Every row gives one point. A path goes straight from each point to the next, and from the last back to the first. The post is the endless flat space through its rows: a point in 2 columns, a line in 3, a plane in 4, and so on, so that a path can go around it. How many times does the path go around the post? Going back the other way cancels.

Post, one row:
[[-0.1 -1.3]]
Path (18 x 2):
[[-1.5 -2.6]
 [ 1.3 -2.7]
 [ 3.2 -0.5]
 [-1.9  3.1]
 [-3.6 -1.3]
 [-2.4 -2.7]
 [-2.3  3.5]
 [ 3.0  3.3]
 [ 2.5 -2.1]
 [ 2.5 -5.5]
 [-5.3 -3.0]
 [-3.2 -0.4]
 [ 0.1  1.0]
 [ 3.9 -0.3]
 [ 3.2 -3.0]
 [ 3.4  0.6]
 [-0.8  1.5]
 [-6.4 -2.7]]
Times around: 0

Post (2 x 3):
[[ 2.0  3.9  0.1]
 [-1.6 -1.9  1.6]]
Path (28 x 3):
[[-4.8 -4.1  3.8]
 [-1.0 -1.9  2.7]
 [ 0.1 -2.4  0.7]
 [-1.0 -1.6 -1.5]
 [-2.4  6.1  0.2]
 [ 0.6  5.1  2.4]
 [ 0.1  3.9  0.5]
 [-1.5 -0.8 -0.2]
 [ 0.1 -3.8 -3.2]
 [-3.9  1.3 -0.1]
 [-5.4 -0.9  5.9]
 [ 4.0  6.1  0.9]
 [ 0.0 -2.1  1.2]
 [ 2.3 -1.7 -2.3]
 [-2.1 -1.7  0.4]
 [-5.5  1.7  2.8]
 [ 0.7  2.4  4.8]
 [-0.6 -2.7  2.2]
 [ 0.7  2.3  4.2]
 [-2.6 -0.2  2.5]
 [-3.3 -1.4 -2.2]
 [ 0.5  6.4 -3.6]
 [-4.6 -3.8  2.2]
 [-0.1  1.2  2.4]
 [ 4.4  1.6  3.1]
 [ 3.7  1.6 -1.0]
 [-1.1 -0.4 -0.4]
 [-2.0  6.0 -0.7]]
Times around: 3

Post, 5 rows:
[[-3.8  1.3  1.3  2.0 -3.0 -0.4]
 [ 3.6 -1.1  3.5 -0.6  0.3  0.9]
 [-1.5 -1.4 -5.4 -1.8 -3.3 -4.1]
 [ 2.7 -1.8  0.8  1.1  0.1  2.3]
 [-1.5 -1.5  3.0  1.0  0.9  2.4]]
Path, 28 rows:
[[ -3.7  -2.9  -1.8   1.5  -2.7  -5.0]
 [ -2.4  -1.7   1.9   5.1   5.4   2.6]
 [  1.1   2.1   1.6  -0.9   1.6   0.8]
 [ -1.7   2.5   2.7   1.3  -4.3   1.1]
 [ -5.3   0.4   0.1   2.9  -6.3   2.5]
 [  1.2  -3.4   1.2  -0.6  -3.4   0.7]
 [  0.8  -0.9  -2.3   2.5  -4.6   2.9]
 [  0.1   1.2   2.4  -0.4  -1.6  -0.2]
 [ -0.2  -0.4  -0.4   3.2   1.8   1.5]
 [  2.5  -2.7   0.4   3.2   0.1   0.9]
 [ -0.2  -2.4   0.7   4.2  -4.7   3.2]
 [  5.3  -0.9   5.2  -2.0  -3.7   4.5]
 [  1.9   1.0   0.7  -1.1   0.7   3.6]
 [ -1.9   3.2   2.5   2.2   1.8  -0.5]
 [  9.1  -3.6   3.2  -0.3   1.3  -1.1]
 [ -5.2  -4.0   2.3   2.2  -2.6   1.2]
 [  0.5   0.9   0.1   1.5  -6.3   2.2]
 [  0.9  -2.7  -6.0  -0.9  -0.6   0.4]
 [-10.1  -1.4  -5.9  -1.7   3.4  -4.8]
 [ -0.2   0.9   1.1   4.7   0.5   0.1]
 [ -0.3   1.6  -1.7  -3.5   0.0  -4.5]
 [ -2.1  -2.9   1.8  -2.5   0.3   3.6]
 [  0.1  -0.8   4.5  -1.4  -4.7   0.5]
 [  1.0  -2.9   1.9  -0.2  -2.2  -4.5]
 [  2.6  -0.7   1.1   0.6   3.1  -0.7]
 [ -4.3  -2.5  -1.1  -1.2   6.8   2.2]
 [  6.4  -1.0  -2.0  -2.4  -3.9   2.4]
 [  0.0  -1.7   3.8   0.2  -1.9   3.3]]
Times around: 0

Post, 7 rows:
[[-2.6  2.8 -1.0 -5.2  3.7 -3.5 -2.6  1.9]
 [-4.0  1.1  2.6  0.7 -2.8  2.3 -2.1 -2.2]
 [ 2.5  0.6  1.8  1.5  1.5 -3.9  0.5  4.1]
 [-4.1  0.3  2.2 -0.9  2.3 -1.8  1.7  0.3]
 [ 2.3 -0.2  1.1 -3.5 -3.1 -2.8  0.2  2.6]
 [-0.9 -2.6  3.2  2.5  0.2  0.9 -1.1 -2.0]
 [ 1.1 -1.2  0.6  3.4 -2.8 -0.1  2.0 -2.0]]
Path, 25 rows:
[[-3.4  4.0  0.6  3.0  3.6 -0.8 -1.5 -2.5]
 [-4.6  6.2 -3.6  5.3  5.0  1.0 -0.2 -2.4]
 [ 2.5 -2.7  1.5  0.0  2.2 -0.2 -2.5  2.5]
 [-3.7  0.7  1.1  2.2  4.4 -3.5  2.0  1.4]
 [-1.7  4.1  1.8  4.6 -3.5 -1.6  3.6  0.2]
 [ 1.0 -4.4  6.8 -0.5 -1.2 -1.1  3.2  1.1]
 [-0.5 -4.9 -0.6 -2.9  2.1 -0.6  5.0 -2.1]
 [-3.4 -2.6 -1.0 -4.3 -3.3 -0.8  4.4 -3.0]
 [-3.2 -1.9  2.1 -0.1 -1.3  2.2  0.7  0.2]
 [-0.5 -2.1  3.5  3.9 -5.0 -2.1  1.6 -1.4]
 [-5.7  3.7  6.0  0.5 -1.8 -1.3 -1.5  0.9]
 [ 2.6  2.2 -2.5  0.2  2.9 -3.4  3.6  0.5]
 [-4.5 -3.9  4.0  3.9  1.0  5.4  0.2 -3.4]
 [-1.6 -2.3  2.5  3.2 -5.6  0.5  1.6 -1.5]
 [-2.2  4.4  3.9 -1.0 -2.9 -1.8 -4.3  2.2]
 [ 0.3  0.2  5.1  4.1  3.7 -3.2  1.3 -1.2]
 [-0.6 -3.6  1.4 -6.0  0.8  0.7  2.1  0.8]
 [-1.9 -2.0  1.4  5.3 -1.6  2.4  4.3  0.7]
 [-0.1  2.9  0.5  0.2 -4.5 -4.4 -0.8  2.1]
 [-2.2  1.7  1.7 -3.7 -4.7 -1.3  2.0 -0.8]
 [ 0.1 -1.3  0.5 -5.9  2.3  0.1 -0.3 -1.9]
 [ 2.3 -0.4 -3.3  2.5  1.0 -2.5  5.4  2.2]
 [-3.1  4.8 -1.5 -2.5 -4.9  0.5 -4.4  0.2]
 [ 0.7  1.1  4.6  3.2 -3.1 -4.3  1.3  0.9]
 [ 3.1  0.5 -1.7 -1.2 -5.4 -6.3  4.9 -0.2]]
Times around: 5

Post:
[[-5.3  0.1 -4.3 -3.0 -0.2 -0.7  1.7  2.9  0.6 -0.5 -2.0]
 [-0.2  2.7 -2.6  0.1 -1.4  1.6 -1.1  2.6  1.3 -3.4 -1.6]
 [ 5.0 -3.2  2.5 -1.3 -2.8 -4.5 -3.0 -6.9  0.1 -5.6  2.3]
 [ 1.2 -3.9  0.4 -1.4 -0.8 -4.6  0.5  0.9  2.7 -0.7 -2.6]
 [-0.5  0.3 -1.0  0.1  2.1 -0.9  0.6  2.8  0.0 -1.2  1.1]
 [-2.3  1.9 -0.7 -0.1 -0.4 -1.1  2.9  0.8  1.4  0.1  1.8]
 [-5.7 -0.9 -1.0 -2.6  3.9  6.6 -1.1 -1.1  3.8  2.3 -3.6]
 [-7.5  4.8 -1.0 -0.8  2.8  8.3  3.4  4.1 -0.6  2.1 -1.8]
 [ 2.3  1.4  2.3 -2.2  0.5  2.5 -3.2  1.4  2.0  1.0 -1.1]
 [ 3.0 -0.8 -0.4  0.4 -0.7 -2.0 -0.2 -2.9  0.0 -0.4 -0.5]]
Path, 28 rows:
[[-0.8  1.3  3.0  1.6 -1.8 -0.7 -0.4  0.9 -1.1 -3.8  0.9]
 [ 1.5 -0.1 -1.6 -1.1  0.8  1.9 -2.9 -0.1  1.9  0.4  1.0]
 [ 1.8 -0.5 -1.2 -1.8  3.1 -0.2  2.1  4.4  1.7  3.3  0.5]
 [ 1.9 -3.1 -3.2 -1.6 -4.6 -8.9  1.9  1.2  0.8 -6.5 -5.5]
 [ 0.3  4.9  2.9  1.6 -2.2  1.5  2.6  3.1 -4.9 -5.2 -1.6]
 [-2.1 -1.5 -4.6  0.0 -4.4 -5.0  0.0  2.9  3.4  0.0 -5.5]
 [-2.6 -1.3 -0.1 -2.8  1.2  6.5 -5.0  0.7  4.2 -1.8 -2.1]
 [-1.2 -4.3 -1.9 -2.6 -5.1 -7.9  4.6 -1.3 -3.5 -0.7  1.8]
 [ 1.2 -3.5 -0.2  1.1 -1.6 -5.5  0.3  1.0 -2.0 -4.9 -1.1]
 [-3.3 -1.7 -2.7  0.5  4.7  0.3 -1.9  0.4  3.3 -0.9 -4.1]
 [ 3.6  2.3  4.7 -1.4 -3.0  1.2 -5.1 -8.7 -0.8 -3.1  3.8]
 [-4.1 -2.3  2.7 -4.3  1.3  6.0 -6.7 -3.3  4.2 -4.6  0.5]
 [-1.9  1.7  0.5  1.8  0.4  6.0  6.5  1.7  0.4  2.5 -0.6]
 [-0.4 -0.4  0.3 -2.0 -0.6 -1.5  3.0  3.0  2.4 -2.2  0.8]
 [-2.9  2.3 -1.3 -0.6  0.7 -1.6  2.8 -0.2 -0.3 -4.2  1.6]
 [-5.2 -1.0  1.2 -3.5  4.3  4.9 -1.4  0.2  0.8  2.9 -4.4]
 [-0.6 -2.0 -0.1 -2.1 -1.6 -3.4 -1.8  0.7 -1.9 -4.1  1.3]
 [ 0.1 -3.6 -5.1 -2.8 -1.6 -3.1  1.1  2.0 -0.5 -1.6 -0.5]
 [-2.1  1.8 -0.7 -1.6  2.2  5.4  1.2  1.9 -0.4  1.1 -2.5]
 [-4.7  0.2 -0.5 -0.2  7.1  3.7  1.2  0.7  6.3  3.5 -0.7]
 [ 1.7 -0.4  2.3  0.5  0.3 -3.9  2.2  0.2  0.1 -1.3 -3.8]
 [-1.4  5.8 -1.0  0.6  5.1  6.6 -0.2 -1.9  0.0 -0.7  1.9]
 [ 0.5 -3.0 -2.1  0.8 -0.5 -0.5  0.8 -1.9  1.0 -5.8 -2.0]
 [-0.1 -3.4  0.9 -1.9 -1.0 -2.5  0.8 -1.2  0.7 -3.6 -3.3]
 [ 1.6  0.0 -2.2  2.1  0.0 -4.5  1.9  2.1  2.2 -3.7  1.0]
 [-1.3  1.9 -0.4 -1.0  2.0  1.4  3.4  4.2  2.7  2.3  1.7]
 [-2.3  6.1 -1.2  0.5  6.0  3.3  3.2  3.9 -0.2  2.1  2.1]
 [ 2.1 -1.6  2.5 -0.7 -0.6 -3.1 -3.6 -5.0  1.2 -4.5 -2.2]]
Times around: 3

Post (11 x 12):
[[ 1.6  0.1 -3.3 -1.0 -2.5  3.4  0.2  0.1 -1.9 -3.3 -0.9 -1.2]
 [-1.9  0.5 -4.3  1.3 -1.9  6.1 -2.2 -2.8 -0.7 -0.7  3.2 -0.2]
 [-1.0  3.5 -1.3 -2.9  1.1  3.7 -1.1 -2.8  0.3 -1.8  1.0 -0.1]
 [-2.6  1.8  2.3  1.4  2.6 -1.8  1.1  2.5  2.0 -0.3 -2.3  1.8]
 [-0.3  3.6 -2.5 -3.6 -1.3  4.0  1.3  5.9  0.4  3.0 -1.8  0.3]
 [ 0.4  2.6  1.8 -3.5 -0.7 -0.8  0.8  2.3 -1.3 -2.2 -1.4  2.5]
 [-0.5  2.8 -4.8 -0.9  1.4 -3.7 -3.0  3.8  0.2 -0.4 -0.6  1.0]
 [-1.3  3.7 -2.7 -2.2 -4.7  1.6  1.4 -1.7 -1.4  0.5  1.9 -0.7]
 [-1.1 -2.8 -4.3 -1.3 -2.5  4.3 -1.6 -2.3  0.5 -2.5  0.6 -1.7]
 [ 0.1  2.0  1.4  2.1  3.6 -1.2 -4.5  0.4  4.7 -3.5  1.0 -0.5]
 [ 3.1 -0.7 -0.1  0.7  1.3 -0.9  0.5 -2.5  1.1 -0.7 -0.3  2.6]]
Path (27 x 12):
[[  0.7  -0.5   0.7  -1.7   0.0   0.6  -0.6  -6.8   3.6  -0.1   1.3  -0.1]
 [  0.4   8.6  -3.0  -3.8   1.8   3.5   2.2  -1.8  -1.5  -0.9  -2.1   3.2]
 [ -5.3   1.6  -1.4  -2.0   2.0   1.1  -0.4   3.0   3.7  -2.2  -3.1   1.7]
 [ -1.3   5.4  -2.9  -2.8  -5.4   4.3  -0.3   1.3   0.9   1.5   4.0  -3.0]
 [  1.4  -1.5  -2.8  -0.9  -3.4   2.5  -0.9   3.4  -2.1   2.7   2.9  -1.0]
 [ -6.9   7.9   3.5  -0.7   2.7   0.9  -3.5   1.9   0.1  -0.9   1.8   1.5]
 [  0.0   4.9  -1.8   0.5  -4.1   2.0  -3.9  -1.0  -1.0  -4.0   1.5   1.3]
 [ -0.2   7.4  -2.7  -3.6  -2.4   1.2  -1.5  -5.8   0.1  -2.0   4.7   0.6]
 [ -1.0  -4.3 -11.4   4.4  -2.9   3.6  -2.1  -0.6  -3.0   0.4   4.1   0.0]
 [ -1.2  -0.6  -3.5   0.4  -2.6   3.3  -1.3   1.3  -3.0  -1.3   0.6  -2.1]
 [  0.7  -0.3   0.9   0.4   1.6   1.1  -1.6   0.8   2.3   1.0  -1.9   1.1]
 [  2.4   2.5  -0.5  -0.4   3.5   4.3  -4.7   0.1   2.4  -3.2  -0.5   1.3]
 [ -3.8   6.6   4.5   0.5   5.7   1.6  -4.7   4.1   6.1  -6.5   0.3  -0.8]
 [ -4.0   3.0   0.0  -2.4  -1.6   2.4   1.7   1.2   0.5   0.2   2.2   1.9]
 [ -0.5   1.4  -1.1  -4.0   1.7   1.0  -1.5  -0.9   0.5  -1.8   0.8  -4.2]
 [  0.4   0.5   0.1  -2.9  -4.2  -0.7   0.1  -1.5  -5.7   2.1   0.5   3.7]
 [ -1.7   0.9  -5.4  -1.7  -3.8   4.7   0.2  -0.2  -0.7  -0.4  -1.3   1.5]
 [ -2.9  -1.8  -5.5  -0.5  -1.8  -0.4  -0.4   0.6   0.1   0.1   0.6   6.8]
 [ -1.1   2.2  -6.1  -2.3   0.3   0.0   1.9  -0.3  -5.1   1.2   0.3   2.9]
 [ -0.4  -1.6  -8.5  -6.9  -0.1  -1.1  -0.4   1.6  -6.0   0.3  -1.4  -0.7]
 [ -2.9   2.2   1.2  -0.4   1.9   3.0   3.4  -2.6   3.8   6.0  -0.4   0.2]
 [ -0.7   1.5  -3.1  -4.5   0.0   4.7   1.4  -4.5  -2.0   0.9  -2.2   2.6]
 [  2.5   7.1  -0.5   0.7  -2.4   6.6  -0.9  -1.4   4.6   2.7   3.9  -1.7]
 [ -1.8   4.5  -2.1  -1.6  -2.7   1.1   2.3   1.0  -1.0  -2.0  -1.4   5.0]
 [  0.9   2.6  -3.9   0.2   2.3   3.2   0.4  -3.8  -1.0  -3.1   1.9   2.7]
 [ -1.3   3.7   1.5  -0.1   4.2   4.0  -4.6  -3.2  -3.3 -11.2   2.3  -1.5]
 [  4.1   3.1  -3.6  -3.2   2.3   1.4  -4.5   6.0  -2.8  -2.9  -1.6  -0.5]]
Times around: 5
